Every row gives one point. To make a cloud, some directions were put in groups of two or more. Within a group, all points are equally far from the middle, so they leave a hole (a ring in 2 directions, a hollow ball in 3). The other directions are filled evenly. Then the cloud was stretched, turned, moved and blurred a little. Count the holes, and give their numbers of directions, smallest first.
(in the rows, 128 means zero)

Cloud (13 x 2):
[[ 83  98]
 [150 170]
 [ 87  94]
 [ 75 174]
 [ 85 181]
 [169 104]
 [ 66 118]
 [148  86]
 [ 88  94]
 [ 62 131]
 [143 177]
 [134 180]
 [159  93]]
Holes: 1 (2)

Cloud (15 x 2):
[[138 196]
 [165 182]
 [116 194]
 [166  94]
 [175 103]
 [142 195]
 [170  97]
 [174 169]
 [ 96 146]
 [ 99 126]
 [ 96 167]
 [175 168]
 [100 125]
 [155 188]
 [ 99 176]]
Holes: 1 (2)

Cloud (20 x 3):
[[107 134 201]
 [132 179 130]
 [ 76 110 122]
 [ 53 128 113]
 [147 111 155]
 [132  99 106]
 [159 158  66]
 [ 65  92 136]
 [121 127 176]
 [ 55 194 131]
 [ 54 101 123]
 [134 148 144]
 [ 81  54 106]
 [119 176 138]
 [168 159  76]
 [ 54 108 112]
 [121 132 229]
 [101 121 123]
 [169 141 105]
 [191 184  88]]
Holes: 0

Cloud (26 x 4):
[[176 175 113 136]
 [191 152 103  86]
 [124 179 172  95]
 [211 118 126 100]
 [158 156  92  60]
 [150  80 113 181]
 [ 94  85  61 111]
 [206 151 149 111]
 [111 183 113  61]
 [ 52 119 100 130]
 [154 159 178  83]
 [191  74 115 127]
 [133 166 163 160]
 [115 112 127  44]
 [ 55 137 122 137]
 [183  81  84 107]
 [186 172 116 124]
 [118 160 139  42]
 [131  87 152  81]
 [ 88 180 154 118]
 [202  85 123 114]
 [ 54 110 105 127]
 [147 112 164  68]
 [ 93  86 138 146]
 [175 152  93  71]
 [111 162 163 158]]
Holes: 2 (2, 2)

Cloud (50 x 6):
[[148 166  52 134 173 173]
 [ 70 121  69 109 158 139]
 [130  59 123 147  92  88]
 [141 148  82 152 122  81]
 [140 146 168 136 108 205]
 [ 82  22 117 125  97 101]
 [116 131 164 128 195 159]
 [130 202  88 135 163 161]
 [125 139 114 233 150 165]
 [105 140 151 112  77 187]
 [ 77 102 143 176 113 184]
 [144 139 122 154  91  82]
 [163 157 114  99 130 201]
 [139 141 195 139  87 102]
 [157 163 163 137  73 113]
 [103  58 146 177 113 109]
 [138  67  73 151  83 140]
 [126 212 104 150 158 160]
 [119  63 144 160 102  86]
 [116  47  95 123  83 117]
 [156 143  82  84 148 174]
 [173  66 126 121 132 107]
 [144 113  84 177 204 136]
 [108  59  77 149  96 113]
 [106 108 147  61  71 129]
 [ 98 156 166 196 120 171]
 [113 105  50 104 174 119]
 [ 85  82  75 184 154 145]
 [141 182 137 155 170  72]
 [ 88  65 138  82 149 179]
 [ 72 150 119 116 107 130]
 [129 127 108 225 122 186]
 [ 69 143 175 186 158 128]
 [ 88  67  69 170 124 139]
 [183  88  80 101 151 106]
 [152 123 129 135 164 192]
 [193 175 193 136 106 129]
 [134  90  96  52 122 144]
 [145 205 163 203 114 137]
 [147  77  68 196 103 139]
 [181 152  87  90 124 183]
 [132 199 137 112 171  96]
 [121 181 145 183  99 189]
 [136 159 194 100 178  99]
 [200 148 158 103 113  96]
 [158 234 127 147 175 153]
 [155 155 191  89  97 116]
 [ 83 115  64 152 136 160]
 [115 123  79 212 164 166]
 [178 193 182 146  86 167]]
Holes: 2 (2, 3)

Cloud (81 x 8):
[[137 149 180 184 211  90 143 172]
 [109 138 171 169 118 186 147 198]
 [159 175 151  83  77 107 162 131]
 [ 95  77  75 167 184 143 173 165]
 [102 112 134 139 126 181 146 211]
 [106 127 169  74  51 138 153 129]
 [ 46 121 202 129 108 165 184 119]
 [137 164 135 173  88 185  85 200]
 [ 88 116 149 131  76 206  96 177]
 [134  70  69  77 109 126 141 117]
 [118 110 102 122 163 187 101 154]
 [ 71 111 202 149 205 137 151 140]
 [127 173 104 123 137 139 162  76]
 [134  89 148 144  84 148 132  95]
 [ 78 112 159 136 170 176 189  61]
 [104 197 170 202 141 168 182 113]
 [135 110  84 177 117 165 113 210]
 [ 69  94 139 142 158 143  91 175]
 [ 93 189 172 143 105 105 107 107]
 [111 148  72 138  93 138 159 200]
 [ 88 109 105 183 183 150  83 150]
 [129 103 232 140 120 142 182 113]
 [132 149 134 167 195  70 126 177]
 [109  86 181 123 127 108 208  93]
 [ 47 149  67 136 136 107 129 112]
 [116 117 179 211 135 119 104 197]
 [119 163  68 106 137 132 152  93]
 [145 117 127 140 116  70 164 161]
 [ 91 158 185 189 100 175 140 159]
 [ 71 170 136 200 110  99 181 136]
 [188 153 203 125 117 150 142 111]
 [130  68 165 163 118 174 119 114]
 [ 76 116  51 108  84 146 138 165]
 [ 85  98 155  53 106 120 176 102]
 [158  68 181  67 136 167 149 180]
 [123 101 143  32  96 136 122  73]
 [134  39  76 153 161  87 132 139]
 [127 148  29 119 145 121 108 143]
 [ 37 113  81 140 147 117 176 134]
 [103 113  63 150 112 144 143 200]
 [133  89 210 125  92 142 132 117]
 [ 67 189 110 123 158 104 188 118]
 [200 162 219  89 110 173 162 128]
 [ 91 132 173 202 121 191 166 138]
 [103 111 178 122  76 111 146 116]
 [ 94 185  65 137 137  93 123 155]
 [149  90  68 145 108 115 151 140]
 [ 63  80 122 161 187  98 155 177]
 [125 137 174  92 164 108 183  57]
 [185 101 118 194 171  56 153 166]
 [115  72 120  82 102 128 139  79]
 [110 103 156  73 105 228 164 100]
 [183  87 107 163 161 102 188 165]
 [210 128 118 177 189 108 135 165]
 [111  79 105  82  95  90 128 156]
 [ 71 104  67 109 123 133 126 183]
 [ 73 189 193 156 146 121 149  99]
 [210 113 109 188 160 112 116 180]
 [122 189  71 154 108 121 124 106]
 [155 104 201 143 117 169 182 105]
 [137  65 186  69 115 167  91 115]
 [ 75 118  51  87 115 153 153 157]
 [131 179 122 118 148 148 103 195]
 [180 157 175 110 104 149 197  97]
 [131 142 189  73 118 130 105  84]
 [175 103 151 101 169 118  75 148]
 [ 45 133 160  69  73 187 128 116]
 [ 63  77 101 137 153  51 117 130]
 [124 174  83 197 154  96 102 200]
 [173  89 145 120 143 109 171 194]
 [103 185 200 171 117 114 122 120]
 [199 148 129 117 177  84 178 162]
 [ 70 122 196  44  77 185 162 117]
 [177 161 156 121  97 152 174  97]
 [203 130 105 100 127 128 209 158]
 [154 129 208  54 148 166 129 111]
 [ 98 115  62 136 161 146  89 173]
 [180 158  82 120 158 168 108 172]
 [104 124  62 120 104 159 181 179]
 [132  87  72 100 142 184 162 180]
 [136 139 192 192 171 125 175 201]]
Holes: 3 (2, 2, 2)

Cloud (86 x 9):
[[ 95 109  66  85 155 118 126  89 103]
 [134 147 169 111 119  67 147 139 120]
 [176  74  82  54 142 152 129 134 142]
 [167 121 100 148 147  30 131 109 148]
 [110 111 105 101 157 147 120 150 210]
 [ 91 109 127 180 158 110 111 158 155]
 [161 148  69 108 144 145 113 136 176]
 [168  83  69 128 147 146 156 151 161]
 [112  89  95 130 137 146 135  81 125]
 [ 83 119 108  86 231  99 103 118 170]
 [137 128  80 121 105  58 188 161  90]
 [153 134 191 103 161  58 134  96 124]
 [132 110 150 101  76 141 154 155  88]
 [104 147 184 152 106  84 172 200 131]
 [154 116 163 104  82  83 136 126 178]
 [136 130  38 123 151  92 148 186 172]
 [140 135 117 110 193  61 168 178 177]
 [137  61 118  88 151  96 141 196 166]
 [ 83  83 123  85 212 132 113 127 195]
 [ 89 118 199  70 180 104 120 150 179]
 [159 108  97 183 142 101 123 173 133]
 [175 106  77 113 128  87 153  89 165]
 [181 113  89 126 116 120 170 191  84]
 [ 95  64  52 115 163 137 110 110 141]
 [147 146  51 103 139 119 111 152 195]
 [101 107  72 107 141  71  73  90 174]
 [129 109  65 121 170  64 106 153  74]
 [137  93 134  67 125  79 155 108 117]
 [147  82  23  98 133 144 129 136 121]
 [161 114 143 130  87  83 180 162  95]
 [150  71 149 113 147 123 150 208 144]
 [114 123 150 178 104  69 162 163 148]
 [208 148 166 147 156  79 143 116 134]
 [147 100 121 148 148  95 150 209 106]
 [137 135 137 150 160  81 169 121 193]
 [147  76 125  71 149 103  88 142 132]
 [ 81 116 137  79 156  54 111 126 133]
 [ 98 106  68  93  80 137 160 156 111]
 [109  77 106 154 102 154 124 175 176]
 [132  67 109 125 184  46 145 160 110]
 [113 112  66 105 125  82 176 113  93]
 [163  94 113 128 162 101 184 146  79]
 [161  79 109 150 127 132 117 168 172]
 [162 117  91 182 192  83 140 133 145]
 [136  78 192 128 117  84 153 140 192]
 [167 131 113 156 128 112 114 173  78]
 [129  68 151 147 172 117 110 164 100]
 [165  74 118 179 150  71 145 153  94]
 [177 116  39 154 171 116 154 112 101]
 [ 86 146 127  91 150 122 147 161 196]
 [130 145 103  56  88 113 154 131 140]
 [160 150 123 117 194  86 128 166 110]
 [166 101 151 102 153 132 200 171 170]
 [186 128 100 147 115  79 137 183  92]
 [142 130 147 142 134  72 163 142 221]
 [138 133  45  56 154 117  96 106 138]
 [156 112  82 148 173 102 128 149 186]
 [162 134 100  92 170  77 172 128 152]
 [116 114 138 107 219  59 175 122 167]
 [107  82 176 125 104 116 133 155 126]
 [115 127 120 145 164 140 135  85 130]
 [173  88  72  89 110 121 189 126 127]
 [169  93   7 156 105 109 182 140 101]
 [105  58 173  90 113  87 151 141 137]
 [156 107  75 184 179  73 125 137 133]
 [117 174 130 113 139 129 140 173 106]
 [ 87 139 145 121 187  79 112 140  94]
 [122 116 149 117 104  58 126 126 189]
 [ 99  91 152  94 134  72 183 170 168]
 [144 150  83 138 186  96 157 184 117]
 [141 123  65 120 133  77 191 145 126]
 [117 136 134 133 137  35 179 174 122]
 [162 122  41 154 134  99 189 122 101]
 [183 118  85 157 179  90 133 109 144]
 [179  95 142  92 133 131 192 167 146]
 [137  50 140 162 102  84 167 143 134]
 [160 136 111  94 156  72 124 185 148]
 [153 137 167 126 140  85 185 151 100]
 [141  71 121  59 156 112  80 113 110]
 [144  99  76 128 164 102 171 180 121]
 [174  71 126 139 134 120 121 164 190]
 [162  83 215 129 170  94 144  95 160]
 [191  86 136 183 134 127 150 169  82]
 [118 104 132  79 175  75  80 143 141]
 [185  90  94 150  98 100 130 175 156]
 [147  92  37 134 155  99  85 103 136]]
Holes: 2 (2, 2)

Cloud (98 x 9):
[[131 118  90  41 188 204  71 106 175]
 [157 135 205  74 115 148 130 110 199]
 [142 184  62 113 156 117  77 164 163]
 [129  51  85 121  94 129 153  91 112]
 [126 147 133 130 119 126 115 118  62]
 [138 148  88  44 120  85  82  92 203]
 [146  73 141 119 106 138 195 124  42]
 [150 208 111  26 149 140 121 103 212]
 [121 131  90  51 138  83 100 110 196]
 [101 118 144 156 121 120  83 140 143]
 [156  60 126  73 210 182 149  97 148]
 [150 114 136  69 111 138 173 156  80]
 [170 135 103  63 115  97 102  61 215]
 [182 157 111 107 161 116  55 127 121]
 [129 100  96  85 196 196  78  70 210]
 [100 138  58  86 169 181  54 124 163]
 [187 148 163  84  80 140 124  72 155]
 [201 179  90  50 186 137 113  65 200]
 [153 132 112 114 162  81 109 103  85]
 [139 110 116 162 142 144 161  74  93]
 [ 88 125 160  65 143 181  94 172 140]
 [152  80 104  49 165 154 110  76 207]
 [149 193 128  75 184 102 119 144 187]
 [149 127 103 145 111  98 218 101 130]
 [ 72  98 175 151  96  97 188 110  72]
 [164 191 130  76  91  87 112 159 151]
 [179 152 155  62 179 131 170 125 190]
 [170 136  92  89 117 153 159 141 142]
 [104 137 107 169 174 117 175 113 184]
 [149  91 169  87 176 198  94 122 161]
 [143 156  59 157 136 128 120 105 141]
 [110 106 156  99 160 206 120  61 182]
 [144 148  86 151 112  91 127  77 191]
 [148 110  67 144 154  91 162 163  57]
 [100  92  48 139 177 102 152  76 131]
 [ 50 108 108 102 123 110 153 168 140]
 [157 150  50  59 148 187  77  91 163]
 [166 120 124  77  73 156 100  91 129]
 [ 81  73 140 160 147 128 138 177 108]
 [175 171  46  65 201 125  86 118 210]
 [140 139 153 166 135 108 121  94 109]
 [152 119 148  21 116 110 130 131 153]
 [ 93 165 110 130  93  82  85 150 132]
 [144 159  90 135 164 125 193 109 190]
 [ 94 137 156  65 160 125  61 127 168]
 [146  34 126 119 187 173 145 113 153]
 [102 123 152  84 126 138  79 120  76]
 [178 147  95  16 142 114 102 114 198]
 [139  99 128  76  66 128 124 133 122]
 [107  80 110  99 130 159  91 162  90]
 [151  65 166 146 146 131 198  72  72]
 [ 82 152 121 117 187 177 123  96 175]
 [ 90 117  92 126 175 103 175 101 219]
 [152  71 195  96 101 121 181 135  62]
 [168 149  75 122 112  98  75 139 134]
 [112 166 139  93 133 135  69 135  84]
 [ 99 130 129  84 163 176 137 139 100]
 [128 162 180  40 147 169 111 162 195]
 [130  91 128  66 145 180 167 162 170]
 [111 141 133 110  91  59 166 172 109]
 [121 144  25  81 163 149  82  95 220]
 [109 106 181 137 104  92 197 171 126]
 [ 96 107 165 166 154 160 128 123 140]
 [184  94 132 138 206 151 191 109 130]
 [ 82  92 132 111 135 191 117 129 201]
 [156 115 126 127 152 151 207 155  92]
 [ 86 112 181 128 125 143 180 169 147]
 [145 127 137  35 163 125 187 112 158]
 [101  94 148 183 123  77 155 132  70]
 [151  85  78 122 213 171 126  74 179]
 [186 103 142  64 196 186 140  85 172]
 [123 128  61  93 201 100 106 135 160]
 [102 108 194 107 132  83 168  94 137]
 [147 165  94 105  81  77 152 110 134]
 [135 124  84 154 197 110 158 158 164]
 [ 65  90 171 136  95 141 182 118  98]
 [186 140 165  20 162 171  91 105 161]
 [118 147 145  54 171 123 182 137 151]
 [141 130  69 135 167  87 196  66 144]
 [ 81 123 141  85  97  70 114 106 145]
 [136 105 111  66 152 190 143  62 152]
 [136 125 171  95  81  75 155 157 132]
 [133 157 124 109 154  78  86  87 193]
 [ 81 137 149 130 156 127 126  66 188]
 [174 125 135 134 101 105 198  91 115]
 [ 68  83 162 107 146 161 184  82 168]
 [ 96 144 129  44 105 191  91 138 181]
 [175 137  69 112 104 109 121 143 133]
 [ 99 158  75 137 153  98 169  89 179]
 [ 78  62 171 114 127 122 193  78 168]
 [119 174  92  54  94  79 101 131 172]
 [170 105  73 120 132  61 164  66 138]
 [105 113 171  45 132 143 139  80 150]
 [155 121  83 115 145  86  82  68 155]
 [ 90  90 118  89 142 124 171  84 222]
 [ 77  56 144 119 116 118 131  73 129]
 [192 175  55  69 211 158  79  90 227]
 [159  63 139  79 165 177 159  61 170]]
Holes: 2 (4, 4)
